Every row gives one point. Before rounding, the points of a table are all equally far from one centre. They may lie mostly on one side of it. Where is the centre, to within rounding?
(in the rows, 128 means zero)

Points, 9 rows:
[[175  98]
 [188 168]
 [183 108]
 [179 103]
 [169  92]
 [186 173]
 [179 102]
 [178 101]
 [ 68 108]]
Centre: [126 143]

Points, 16 rows:
[[ 51 113 166 118 137 139 157 191 149]
 [ 65  68 148 115 137 129 164 201 149]
 [ 92  51 128 139 129 111 152 198 149]
 [ 63  77 129  76 113 143 146 205 138]
 [ 87  69 154 147 122 107 157 204 171]
 [ 58  77 144 115 111 114 164 232 150]
 [ 75  79 170 137 129 143 143 214 127]
 [ 58  78 145 106 120 149 157 190 156]
 [ 57  94 139 138 117 127 165 230 146]
 [ 63  88 184 126 132 127 130 212 151]
 [ 68  84 156 123 157 135 135 198 147]
 [ 58  87 141 106 141 135 157 211 155]
 [ 62  65 163 129 130 119 154 199 116]
 [ 49  82 143 112 132 124 157 211 161]
 [ 61  65 127 128 126 124 150 223 142]
 [ 61 114 130 131 132 132 172 220 146]]
Centre: [ 90 108 139 115 105 107 132 190 136]

Points:
[[ 91 163 145  72  99 159  36 104 140 119 171 210 214 155 160 167 116  55
  122 117]
 [105 133 127 142  83 153  66 137 162 108 159 239 151 107 135 155  73  63
   92  99]
 [113 138 155 110  75 203  27 156 171 114 178 196 169 131 118 139 106  85
  145 103]
 [114 108 162 140  92 170  97 139 145 153 185 227 209 127 146 123 109  69
  102  97]
 [163 163 142 150  79 181  67 136 143 135 154 212 187 150 134 153 128  54
   92 148]
 [ 99 116 106 102  90 175  49 116 117 150 152 227 209 184 139 134 140 110
   66 147]
 [114 139 119  99 118 162  46 130 110 151 172 211 189 149 168  65  81  51
  118 112]
 [119 175 126 123 104 113  48  99 169 123 180 209 207 162 192 151  97  72
   93 119]
 [116 150 145 159 120 151  85  88  95 156 174 153 210 144 159 123 153  39
   56 127]
 [ 79 116 127  88  96 173  49  68 119 143 160 185 126 151 148 124  79  54
   88  87]
 [110 193 122  93  87 193  59  94 128 165 166 230 163  92 168 125  75  79
  133 125]
 [154  84 129 132  93 109   7 117  89 158 115 215 131 131 170 135 140 109
   83 113]
 [ 62 134 163 109  83 177  53 138 137 124 189 182 205 170 153  85 133  97
  115 132]
 [101 164 129 101  51 174  67 107 134 106 175 162 189 147 161 162 104  50
   89 109]
 [ 84 108 144 112  61 163  61  99 152 151 112 189 187 147 127 176 125  75
  129  82]
 [ 61 113 138 124 119 152  95 112 120 140 155 221 190 165 151 102 137  49
  109 144]
 [101 126 159  94  63 150  55 140 121 146 194 202 170 137 163 133 104  49
  114 144]
 [ 94 168 158  77 125 120  46  92 154 119 201 204 190 184 112 179 114  57
  110 106]
 [131 141 143 106  69 172 112 155 171 141 195 215 142 156 119 150 135  84
   80 147]
 [103 165 168 116 103 162  62 104 181 137 165 246 197 137 145 167 107  84
   93  81]
 [106 148 193 105  62 155  82 111 169 142 159 214 170 165 151 131 144  57
  109  98]
 [112  97 129 101  70 128  82 129 122 116 164 216 166 115 136 129 110  46
   58 160]
 [ 89 178 174 115 122 157  95 157 125  93 172 224 185 159 135 142 138  48
  111 117]
 [125 148 137  82  32 132  62 160 140 149 193 196 165 121 176 160 149  76
   80 118]
 [105 120 151 120  86 135  15 153 148 162 145 184 180 147 151 124 101  61
   98 142]
 [119 161 172  99  95 145  36 109 120 142 165 223 185 129 169 157  87  68
  116 159]]
Centre: [126 158 118 109 118 123  69 100 121 128 165 177 156 110 114 117 151 122
 115 103]

Points, 28 rows:
[[116  78 127  90 201 109 130 112 113 130 137  50 104 121 117  54 138 117
   88 169  81  53  77 144]
 [141  82 158  57 169 138  89 155  76  96 123 111  57  99 160  60 123 137
   72 140 126  92 125 141]
 [172 124 123  95 185  60  93 125  80 111 105  94  67  98 127  46 165 131
   90  93 151  58 120 111]
 [125  85 126 111 150 119 103  94  85  91 107  99  72 120 111  25 144 114
   75 107 131  64 133 134]
 [122  92 118 105 142  66  94 123  52 124 118  58  82 118 109  55 123 145
  101 112 136  58 132  72]
 [129  89 105  49 170  92  94 133  61 108 163  74  86 123 136  52 155 119
  101 157  83  42  90  93]
 [136  81 107  76 172  73  84  86  89  59 145  94  88 116 143 103 163 118
   91 118 154  74 143  70]
 [162  95 134 104 139 116 142 116  55 133 183  92  80  83 165   7 157 110
  122 131 129  42 132 115]
 [151  62  89 100  85 119 138 146  94 141 139 111  76 105 170  41 128 123
  143  75  79  44 112 152]
 [156 110  96  74 155 106 105 119  82 108 157  63  64  92 120  24 139 112
  131 119  67  77 119 105]
 [142 116 160  96 161 104 100 161 134 105 102 132 101 137 107  39 134 105
  126 138 104  46 147  94]
 [125  76 107  77 150 117  80 128  96  84 113 110  97 121 141  37 154 131
   77 107 130  64 157 111]
 [199  77 113 128 116 101 123 114  77  78 188 129  64  93 117  22 136 125
  114 123  88  66 119  99]
 [173  79 120 121 132 106  81  98  58 143 130 103  90 110 117  39 151 115
  119 139  97  47 114  46]
 [154  76  94  87 169 111  64 145  89 123 168  85  87 108 157  25 168  92
  113  70 113  63 157 115]
 [155  92 130 143 121  77  99 143 109 108 130  56  56  83 168  49 199 109
   79 159 103  67 163 113]
 [144  97 118 104 133 123  48 103  95  93 152 117  80 106 142  25 133 131
   89 110 127  74 153 153]
 [119  76 159  51 169  97  76 117 109 113 132  81  83 138 116  29 148 149
  118 136 113  88 135 107]
 [176  95 121  75 150  62  77 105 105  88 119  90  48 144 122  69 138 139
   61 127 125  77 129 156]
 [160 131 125 103 159  90  80 158 125  65 146  99  38 113 187  44 137  83
  127 146 137  75 115 125]
 [145  54 163 121 151  87  86 140 106 112 116  41  74 144 151  42 164 122
   87 104 159  48 128 116]
 [174  74 108 132 149  83 101 116 132  82 112 111  80 127 154  12 117 115
  121 127 116  48 108 129]
 [135  51 143  87 147 129 103 159  69  74 156 100 104  96 130  44 150 121
   82 119 119  57 147  93]
 [136  85 159 110 167  96  61 111  62 120 136 103  67  97 144  35 132 158
  100 161 123  47  94 125]
 [155  60 132  89 153 114 127 127 113 104 120  89  99 111  94  55 196  97
   56 118  83  54 133 134]
 [134 111 126  65 170  79  87 125  86 111 113  78  73 118 162  46 142 134
   86 109 158  59  84  92]
 [109  77 161  73 167  90 105 115  88 141 129 117  58 131 147  40 129 121
  143 151  89  33 115  85]
 [181  78 104 101 153  99  61  91 107  95 172 109  95 113 186  31 167 128
   72  96 114  57 121 100]]
Centre: [147  96 126 136 147 101 120 140 104 142 168 113  90 141 149 112 159 126
 117 122 112 104 108 122]

Points, 30 rows:
[[166  23 130  69  89 156 141  88  97 148 105  57 144  74  98 159  87 113
  157 164 133  68  98  92]
 [194  87 144  26 115 147 118  78 106 165  98 117 170  82 116 138  98 118
  120 137 106 167  99  76]
 [185  32 162  57  77 177 107  93 123 139 126  57 140 105  87 154 101 108
  118 166 144 109 151 141]
 [163  67 188  53  66 153 118  80 100 130 116  24 104  96 104 151 124 140
  122 142 175 161 114 152]
 [181   7 166  75  65 150 138  84 109 127 141  62 157 133 111 155  98 131
  107 126 144 104 149  95]
 [170  81 189 107  74 135 122 143  91 119 124  95 215 101  98 133 118 142
  110 163 133 143 120  88]
 [156  82 143  40  84 162  83 110  62  70 148 102  83  89 108 131  89  99
  123 173 120  73 135 113]
 [181  96 161  70  59 155 141 123 112 125  91  57 155  82  57 130 103 122
  149 161 148 127 124 114]
 [165  54 162  47  62 129 103  69  73 143 142 100 154 136 114 145 154 139
  126 147 156 143 134  93]
 [193  45 131  49  79 176 154  83  52 111 123 103 130  89  87 174 107  92
  121 153 137  95  91  83]
 [198  45 188  71 106 142  84 101 122 116 105 122 140  78  92 174  86 153
  111 164 167 156 149 105]
 [177 103 180  73  51 176 121  57 130 113 109  88 115  89 101 134  88 167
  125 186 122 138  62  97]
 [138  68 158  68  47 165 154  74  72 139  97  88 147  74 110 193 100 119
  152 173 134 112  99 135]
 [139  37 180  98  82 114  98  97 123  86 105 110 166  42 115 171  84 184
  157 134 129  90  82  95]
 [159  73 227  53  81 128 126 102 112  90 138  53 142  90  87 151 139 129
  137 155 133 162 137  54]
 [173  54 180  81  79 109 110  87  96 110 117  52 137 134  84 144 110 134
  132 151 147 125 144  70]
 [153  26 206  84  91 157 111  70 111 128 151  63 120  75  71 171 121 120
   87 161 132 118  80  92]
 [191  38 163  57  77 162  99  89 113 139 104 100 117  76  88 135 113 170
   75 134 176 160 107 101]
 [154  66 224  65  62 157 113  58 121 120 123  67 151  61 115 184 147 149
  143 141 117  81  95 155]
 [170  70 161  38  77 209 117  91  69 159  87  75 160 102 104 127 135 163
  151 176 130 100 130  85]
 [203  50 223  96  40 169 134  78 115 115 115  79 125  54 126 154 103 123
  149 135 167 117 102  82]
 [135  59 185  88  81 180 141  53 109 116  94  42 162  93  66 156 141 109
  154 139 138 143 110 124]
 [210  38 153  81  59 157  96  76 101 123 139  75 128 102 103 166 132 119
  138 160 143  59 141  92]
 [154  11 172  47  42 167 109  71 126 100  92  62  90  95 105 147 100 134
  128 113 162 106 116 107]
 [172   8 181  50  91 142 104 112 106 139 117 118 164  94 141 126  82 145
  168 182 105 113 115 103]
 [203  91 163  56 108 167 149  88 102 139  87  56 126 123  66 149  80 149
  138 150 132  78 139 136]
 [142  34 144  43  72 160 129 117 105 125  81  75 142  65 130 195  87 129
  153 185 110 110 164 105]
 [171  57 185  68  59 123 129  77 137 138  96 103 156  68 149 191 105 186
  126 141 162  96 146  97]
 [161  97 177  96  66 181  82 122 127 106 138  85 168  95  61 144 112 132
  124 162 142 150 175  95]
 [164  72 177 112  60 156 158 114 135  99 114  67 157  83  61 167  87 151
  121 147 132 136 172 113]]
Centre: [143  87 155  97 133 188 136 145 131 114 129 109  95 109 148 165 147 145
 144 108 121 119 101 103]

Points (31 x 24):
[[131 115  94 100  88 148 120  92  61 113 152  95 191 165 178 158 107 156
  142  98  46 100 172 113]
 [105  62 119 122 119 165 127 103  90  80 149 136 140 118 158 187 137 126
   99 132  54  53 214 123]
 [137  53  96 165  71 123 105 128  29  90 156 114 206 134 137 183 180 117
  156 137  64  87 196 160]
 [138  64 126 119 102 154  98  97  41 103 165 136 167 165 154 139 167 119
  182 137  42  77 197 154]
 [102  67  98 140  96 117 110 135  68 104 147 141 158 107 176 168 128  89
  171 100  42  69 201 124]
 [ 98  91  82  93  74 141  96 114  54  92 134 111 183 179 158 189 147  98
  165 135  33  68 178 130]
 [107  88  92 110  49 134  78  89  59  58 138 110 208 144 159 161 145 115
  178 144  33 116 192 154]
 [131  55 145 141  93 155 117 146  46 102 168 147 195 128 139 180 100 105
  160 126  52 108 187 198]
 [136 103 118 143  68 112  98  83  42 128 190 127 190 133 145 153 132 115
  134 105  60  77 204 131]
 [122  89  96 127  71 101 121 121  75 102 142 138 176 132 171 188 163 111
  160 117  38  65 210 164]
 [116  77 148 127 110 128 123  91  45  67 161 126 176 145 192 193 130 124
  146 157  58 133 203 153]
 [119  52 102 149 110 113  85  85  69 120 151  84 176 158 138 164 141 126
  191 112  27 102 175 137]
 [126  88  89 105  74 125  90 111  56 113  94 113 151 123 142 227 154 130
  119 169  33  64 182 157]
 [129 108 105 141  79 156 113 118  72 120 165 129 171 148 162 220 121 162
  165 116  54  88 176 149]
 [145  82 100 120 119 154 101 106  55  49 152 154 163 170 168 180 152 107
  148 136  40 112 180 169]
 [119  66 137 124  56 168 102 117  70  80 132 114 140 148 176 162 114 171
  127 116  66  87 218 115]
 [105  52 123 134  77  90  94 115  97  85 140 185 179 113 154 205 122 137
  184 117  43  87 181 149]
 [113  68 154 123  99 140  93 108  55 101 171 122 185 153 173 178 142 154
  168 147  84  45 172 123]
 [156  45  92 168  92 112 124 131  63 102 148 134 200 120 129 164 140 104
  156 127  86 104 245 112]
 [ 98  63 130 142 102 124  88 112   7  98 136 104 150 110 173 197 154 169
  102 137  83 116 189 103]
 [ 93  97 125 192 101 145  79 111  47  76 135 118 200 140 190 143 138 132
  142 118  50  90 173 140]
 [105 107 129 100 102 141 117  86  47  69 173 136 183 109 167 174 132 138
  158 102  74  80 196 127]
 [ 90  76 100 159  83 167 138 135  47 114 142 158 165 173 180 169 136 145
  173  84  79  88 172 116]
 [122  79 112 147  72  90  93  87  27  95 129 139 197 172 169 168 139 154
  194 138  71 131 201 129]
 [129  69 118 175  81 122 126 100  45  92 122 119 188 137 166 176 138 124
  154 128  67  81 214  84]
 [108  71 114 133  95 130 113  79  27 129 172 136 180 136 148 192 169 154
  178 123  80 102 214 155]
 [118  47 115 146 117 125 129  86  60 115 166 119 156 151 156 184 111 134
  156  93  65  81 194 112]
 [133  90 113 123 109 133 105  92  63 121 142  88 163 186 168 183 153 157
  145 137  64  72 210 151]
 [100  84  92 108  91 138 157 126  55 102 154 119 155 122 149 183  99 121
  122 127   8 100 204 139]
 [103  49  97 139  90 126 116  95  39 101 143  87 184 131 125 198 109 165
  145 100  58  89 198 129]
 [117  90 120 117 102 102 103  84  37  99 174 100 124 157 139 208 160 114
  158 117  75 107 192 148]]
Centre: [ 99  85 113 120  92 125 111 122  93 117 112 141 168 133 112 137 142 126
 123 151 103 132 150 138]

Points, 31 rows:
[[115  84 149 128 212 159 176 130 113 157  60 146  66 193 140 167 126 107
   93 150 159  97 205 182]
 [117 107 158 170 186 157 142 152  58 172  62 101  73 154 191 132 104 106
   87 190 117 167 148 137]
 [145 139 105 140 175 169 193 169 105 171  83 186  41 180 163 170  77 148
  144 140 101 107 171 158]
 [ 80 146  91 171 186 165 100 162 120 180  64 149  64 202  87 135 136 148
  111 154  90 106 183 159]
 [ 88 116 123 144 170 180 108 153 121 182  41 128  61 228 137 137  87 117
  128 179 146 118 176 186]
 [ 94 136 155 147 158 157 147 139 112 185  50 151  72 237 128 174  93 135
   82 204 163  98 224 128]
 [ 61 121 124 146 235 149 136 110  64 166  60 132  46 223 149 149 112 127
   78 153 146 138 176  82]
 [ 78 121 151 128 215 118 105 144 126 182 116 159  74 217 142 175 106 135
  111 151 164 113 190 177]
 [107 103 140 122 183 184 118 155  77 205  80 141  97 172 104 147  62 111
   92 151  95 162 190 162]
 [ 84 100 148 114 181 159 156 136 109 207  93 137  73 190 132 144  72  82
  121 154  99 101 189 180]
 [100 121 158 187 190 153 149 119 103 172  69 121  52 205 121 137  89 124
   95 152 128 108 205 162]
 [116 104 133 142 170 126  97 157  98 170  71  98  53 203 141 189 105 145
  138 180 146 148 153 159]
 [ 98 141 115 157 173 177 123 136 111 188  82 128  55 207 149 154 134 113
   86 180 159 110 186 196]
 [ 70 154 136  86 171 148 130 190  67 188  69 107  92 218 111 159 113 172
  127 178 129 129 182 149]
 [107 166 194 130 213 155 116 119 120 166 108 170  59 184 110 177  94 102
   76 142 104 131 181 152]
 [ 80 128 141 140 171 142 132 136  91 139  81 131  17 199 156 140 101 134
   91 155 142 123 191 159]
 [120  91  92 177 205 137 144 178 130 168  61 148  49 198 155 132  97 156
  105 150 136  97 188 154]
 [129 180 133 149 197 206 121 133 122 209  62 117  40 170 125 150 112 136
  128 171 108 158 161 136]
 [136 143 121 117 193 195 134 141 101 236  27 140  68 213 118 169 116 120
  123 153 151 122 189 145]
 [109 122 154 123 184 163 151 153 108 208  79 130  73 228  65 109 105 146
  116 123 157 151 184 131]
 [ 92 136 137 139 192 117 137 143 112 215  66 132  34 212 101 162  92 110
  116 158 170 130 191 161]
 [136 142 135 126 171 146 116  90 122 198  65  86  74 177 138 127 103 121
   94 153 132 104 179 170]
 [102 121 136 110 194 155 137 120 135 225 117 120  38 215 150 142 110 141
  141 183 135 151 149 109]
 [ 75 154 181 100 178 153 127 163 102 192  18 158  62 228 141 161  57 125
   84 172 162  93 160 151]
 [100 149 145 153 231 138 117 197 139 150 101  68  69 191 114 194  98 138
   83 181 128 105 153 104]
 [107 162 123 133 182 163 116 184  89 184  91 118  57 233  80 155 110 104
  113 139 132 126 170 167]
 [100 112 122 103 195 109 138 128 139 166  89 177  61 249 143 199  55 113
  129 167 126 131 162 131]
 [125 121 142 133 201 156 139 208  76 162  69 131  54 228 113 167  66 105
   61 162 134 113 171 140]
 [ 82 144 104 128 172 155 180 158  86 177  51 122  45 190  89 189  71 128
  122 191 157 148 215 123]
 [132 101  92 156 179 162 120 148  89 157  98 171  49 216 119 141 101 132
  102 167 162  99 202 163]
 [108 135 148 152 167 117 118 193 106 174  94 149  57 190  83 154  73 139
  125 156 159 155 186 173]]
Centre: [ 96 145 123 135 181 153 158 146 114 156  74 162 123 162 122 151 104 119
 110 168 153 114 119 105]
